Each point is reached from the start by the listed moves, each made 0, 1 or 2 times, or once backwards (-1), plus a little noise. Is the number of moves made odd or even? Then give how often each move was made.

Moves:
(1): 0.27  0.02  -0.11  0.11
(2): -0.04  0.20  0.00  -0.08
(3): -0.12  -0.05  -0.05  0.40
Start: 0.03  0.11  0.01  0.01
Points:
0.42  0.31  -0.25  0.54 -> even (2, 1, 1)
-0.19  0.54  0.18  -0.65 -> even (-1, 2, -1)
0.53  0.35  -0.21  0.16 -> odd (2, 1, 0)

Moves:
(1): 0.20  0.11  -0.26  0.07  0.19  -0.15  -0.07  0.03  -0.03  -0.19  0.04
(2): -0.25  0.26  -0.10  0.16  0.06  0.04  -0.09  -0.08  0.16  0.09  -0.06
(3): 0.12  0.07  0.03  0.15  -0.07  -0.17  -0.02  -0.07  -0.05  0.08  -0.06
(4): -0.05  -0.18  -0.13  0.11  0.05  0.21  0.00  -0.08  -0.13  -0.07  -0.13
(5): 0.06  -0.01  0.07  0.11  0.17  0.05  0.12  0.06  0.13  0.11  -0.08
(6): 0.23  0.15  -0.01  -0.12  -0.05  0.21  -0.12  -0.10  -0.12  0.06  -0.22
(7): 0.05  0.12  -0.06  0.06  -0.24  0.23  0.19  -0.19  0.11  -0.20  0.14
(8): 0.10  0.13  0.11  0.10  -0.11  0.10  -0.13  0.30  -0.02  -0.32  -0.21
Start: 0.04  0.08  -0.01  -0.09  -0.01  -0.09  0.09  0.02  -0.08  0.05  0.17
Points:
0.21  1.02  -0.06  0.34  0.63  -0.23  -0.38  0.45  0.37  0.24  -0.53 -> odd (1, 2, 0, -1, 2, 1, -1, 1)
0.29  0.55  0.12  0.92  0.51  -0.69  -0.22  0.87  0.19  -0.17  -0.46 -> even (1, 1, 2, 0, 2, -1, -1, 2)
0.12  0.56  -0.93  1.02  0.61  0.00  0.27  -0.70  0.19  0.16  -0.07 -> even (2, 2, 2, 2, 2, 0, 1, -1)
0.43  -0.22  -0.04  -0.23  -0.05  0.27  0.07  -0.06  -0.46  -0.04  -0.13 -> odd (0, -1, 0, 1, 0, 1, 0, 0)
0.69  0.02  -0.28  0.25  -0.22  -0.21  0.27  -0.25  -0.38  -0.35  0.18 -> even (1, -1, 2, 1, 0, 0, 1, 0)

Moves:
(1): -0.06  0.00  0.03  0.25  0.07  0.06  0.11  -0.07  -0.12  0.08  0.04  0.02  -0.03  -0.14  -0.18
(2): 0.10  -0.28  -0.18  0.15  0.17  -0.06  -0.27  -0.14  -0.04  -0.08  -0.17  0.00  -0.10  -0.02  0.19
(3): 0.04  -0.24  0.16  -0.03  -0.06  -0.06  -0.10  -0.13  -0.04  -0.22  0.08  -0.13  0.03  0.08  -0.01
(4): -0.10  -0.03  0.07  0.04  0.01  -0.08  0.26  0.05  -0.07  0.19  -0.02  0.17  0.09  -0.36  -0.09
(5): 0.05  -0.10  -0.01  0.08  0.17  0.03  -0.26  -0.06  0.01  -0.20  0.04  0.00  0.01  -0.10  0.08
(6): 0.14  0.11  0.03  -0.13  -0.21  -0.01  -0.03  0.18  0.23  -0.03  -0.02  -0.08  -0.17  -0.07  0.00
(7): -0.03  0.05  0.09  -0.07  0.06  -0.04  0.01  0.03  -0.01  -0.02  0.04  -0.14  0.09  0.02  -0.04
(8): 0.04  0.09  -0.04  0.08  -0.10  -0.11  -0.03  -0.13  0.05  -0.04  -0.07  0.03  -0.02  0.00  0.00
(9): -0.06  0.01  0.09  0.01  0.08  0.00  -0.05  0.12  -0.09  -0.07  -0.01  0.09  0.03  0.00  -0.20
(10): -0.16  -0.01  0.02  0.11  0.06  -0.04  0.05  -0.09  -0.21  -0.03  -0.04  0.09  -0.11  -0.17  0.00
(11): 0.17  -0.18  0.04  -0.11  0.31  0.13  -0.26  -0.31  0.15  -0.14  -0.19  -0.19  -0.04  0.34  0.12
(12): 0.04  0.15  -0.07  -0.04  -0.15  -0.03  0.12  -0.02  -0.14  0.05  0.00  0.09  0.01  -0.11  -0.12
(13): -0.12  -0.01  -0.13  0.01  -0.24  0.03  -0.25  0.07  -0.04  0.23  -0.02  0.16  -0.10  -0.23  -0.04
(14): 0.10  -0.12  0.14  -0.01  -0.02  0.06  -0.08  0.15  0.03  0.09  -0.07  -0.03  0.14  0.01  0.11
Start: -0.02  -0.05  0.01  -0.06  -0.03  -0.01  0.38  -0.02  0.04  0.14  0.12  0.00  0.07  -0.08  -0.06
Points:
-0.39  -0.22  0.53  0.35  0.49  0.07  1.15  -1.12  -1.05  -0.41  0.46  -0.16  0.06  -0.10  -0.79 -> even (2, -1, 2, 0, 0, -1, 0, -1, 0, 2, 1, 2, -1, -1)
0.27  -0.47  -0.52  0.35  0.08  -0.29  -0.61  0.10  0.02  0.30  -0.52  0.98  0.17  -1.13  0.07 -> odd (-1, 2, -1, 2, 2, 0, -1, 2, 2, -1, 0, 1, 1, 1)
0.11  -0.13  0.60  -0.46  -0.49  -0.38  0.79  -0.12  -0.23  0.41  -0.37  0.08  0.24  -0.72  -0.07 -> odd (-1, 0, 1, 2, -1, 1, 1, 1, 0, 2, 1, 2, 0, 2)
-0.09  0.33  -0.11  -0.60  -0.18  0.01  -0.35  -0.72  -0.05  0.02  -0.07  -0.06  -0.13  -0.13  -0.23 -> even (-1, -1, 0, 0, 1, 0, 2, 1, 0, 1, 2, 2, 2, -1)
0.90  -0.93  0.68  0.15  0.97  0.29  -0.83  -0.27  0.36  -0.90  0.00  -1.05  0.37  0.59  0.11 -> even (2, 1, 1, -1, 2, 1, 2, 0, 1, -1, 1, 0, -1, 2)
0.31  0.03  -0.55  -0.16  0.44  -0.26  0.25  -0.77  -0.09  -0.27  -0.49  -0.17  -0.54  -0.10  0.47 -> even (-1, 2, -1, 0, 0, 1, 1, 0, -1, 2, 1, 2, -1, -1)
